Each point is reached from the start by the listed moves, each made 0, 1 or 2 times, or once backwards (-1), plus a little noise. Is the number of moves made odd or even? Then give how often each move was made.

Moves:
(1): [ 0.21 -0.14  0.48 -0.18]
(2): [ 0.72  0.46  0.08 -0.04]
Start: [-0.13 -0.12  0.32 -0.20]
Points:
[ 0.05 -0.28  0.78 -0.37] -> odd (1, 0)

Moves:
(1): [-0.02  0.13 -0.04  0.10 -0.23  0.11  0.15  0.04 -0.18]
(2): [-0.09  0.11 -0.11  0.13 -0.12 -0.12 -0.12  0.10 -0.01]
(3): [-0.02  0.24  0.26  0.03  0.09 -0.04  0.06  0.19  0.18]
(4): [-0.18 -0.09 -0.01  0.09  0.07  0.16  0.12 -0.07  0.24]
(5): [-0.18 -0.04  0.14 -0.24  0.42  0.10  0.00 -0.15 -0.08]
(6): [ 0.06  0.12  0.18  0.11 -0.20  0.05 -0.16 -0.08  0.01]
(7): [-0.07  0.01 -0.03 -0.28 -0.15 -0.17  0.14 -0.21  0.12]
(8): [-0.25 -0.10  0.10 -0.09 -0.05 -0.02 -0.02  0.07 -0.09]
Start: [-0.07  0.09 -0.01  0.23 -0.10  0.01  0.00 -0.16  0.20]
Points:
[-0.17  0.49 -0.28  0.26 -1.92 -0.60 -0.33 -0.45 -0.20] -> odd (1, 2, -1, -1, -1, 2, 2, 1)
[-0.94  0.49  0.19  0.90 -0.57  0.26  0.06  0.55 -0.04] -> odd (2, 2, 1, 1, 0, 0, -1, 2)
[-0.76 -0.04  0.02 -0.50  0.09 -0.43  0.03 -0.13 -0.14] -> odd (0, 1, 0, -1, 1, -1, 1, 2)
[-0.08  1.03 -0.03  0.97 -0.22  0.05  0.26  0.71  0.15] -> odd (2, 2, 2, 0, 0, -1, -1, -1)
[ 0.10  0.38 -0.03  0.98 -0.69  0.00 -0.37  0.23  0.17] -> even (0, 1, 0, 0, -1, 1, -1, 0)
[-1.00  0.56  0.63 -0.09  0.86 -0.20 -0.20  0.59 -0.19] -> odd (0, 2, 2, -1, 2, -1, -1, 2)

Moves:
(1): [ 0.09  0.09  0.09 -0.03 -0.01 -0.06 -0.06 -0.05 -0.11 -0.16  0.16  0.19
  0.27]
(2): [-0.02  0.03  0.11  0.25 -0.01  0.06  0.12  0.17  0.10 -0.03 -0.23 -0.06
 -0.05]
(3): [ 0.10 -0.09  0.15  0.15  0.20  0.03  0.02 -0.18  0.12  0.07  0.14  0.08
  0.02]
(4): [ 0.22  0.00  0.00 -0.31  0.22 -0.08  0.07  0.01  0.31  0.00  0.02  0.05
 -0.04]
(5): [ 0.12 -0.44 -0.03 -0.09  0.13 -0.12 -0.44  0.02  0.03  0.01  0.23  0.03
  0.10]
(6): [-0.04 -0.02 -0.14  0.08 -0.04  0.21  0.22  0.08 -0.01 -0.15  0.01  0.06
  0.25]
(7): [ 0.16  0.24  0.04 -0.25  0.10  0.37 -0.30 -0.16 -0.11 -0.28  0.01 -0.08
 -0.02]
(8): [ 0.29  0.07 -0.20 -0.10 -0.18  0.00  0.22  0.17  0.03  0.06 -0.12 -0.28
  0.06]
(9): [ 0.02 -0.20  0.23 -0.02 -0.17  0.08 -0.07 -0.34 -0.13 -0.02 -0.02  0.27
  0.30]
(10): [ 0.02  0.15 -0.04  0.18 -0.26 -0.02  0.14  0.25  0.13  0.13  0.02 -0.02
 -0.20]
(11): [ 0.11 -0.26  0.11 -0.02 -0.06  0.09  0.00  0.08 -0.17 -0.21  0.03 -0.05
 -0.13]
(12): [-0.22 -0.12  0.24  0.08  0.07  0.23 -0.12  0.05 -0.21  0.10  0.08 -0.13
 -0.13]
Start: [-0.18 -0.21  0.26 -0.04  0.06 -0.05 -0.08  0.06  0.01 -0.19  0.01  0.01
  0.06]
Points:
[ 0.49  0.53  0.42  0.36 -0.73  1.44  0.75  0.23 -0.06 -0.93 -0.39 -0.16
  0.18] -> even (0, 1, 1, 0, -1, 2, 2, 1, 1, 2, 1, 0)
[-0.10  0.28  0.60 -0.63  0.12  1.71  0.12 -0.13 -0.60 -1.07 -0.53 -0.42
  0.62] -> odd (0, 1, -1, 1, -1, 2, 2, 1, 1, -1, 0, 2)
[ 0.71 -0.62 -0.19 -0.36 -0.09 -0.94  0.27  0.76  0.70  0.03 -0.68 -0.49
  0.20] -> odd (0, 2, -1, 1, 1, -1, -1, 2, 0, -1, 0, -1)
[-0.27 -0.19  0.54  0.48  0.58  0.40 -1.10  0.62  0.13 -0.60  0.53  0.21
  0.39] -> odd (2, 2, 0, 0, 2, 1, 1, -1, -1, 1, -1, 1)
[ 0.05 -0.81  1.02  0.08  0.08 -0.07 -1.54 -0.75  0.23  0.11  0.73  0.84
  0.27] -> odd (0, 0, 1, 0, 2, -1, 1, -1, 2, 2, -1, 0)
[ 0.66 -0.11  0.59 -0.51 -0.02  0.39 -0.65  0.30  0.65 -1.00 -0.22  0.37
 -0.23] -> even (0, 2, -1, 2, 1, 0, 2, -1, 1, 2, 1, -1)
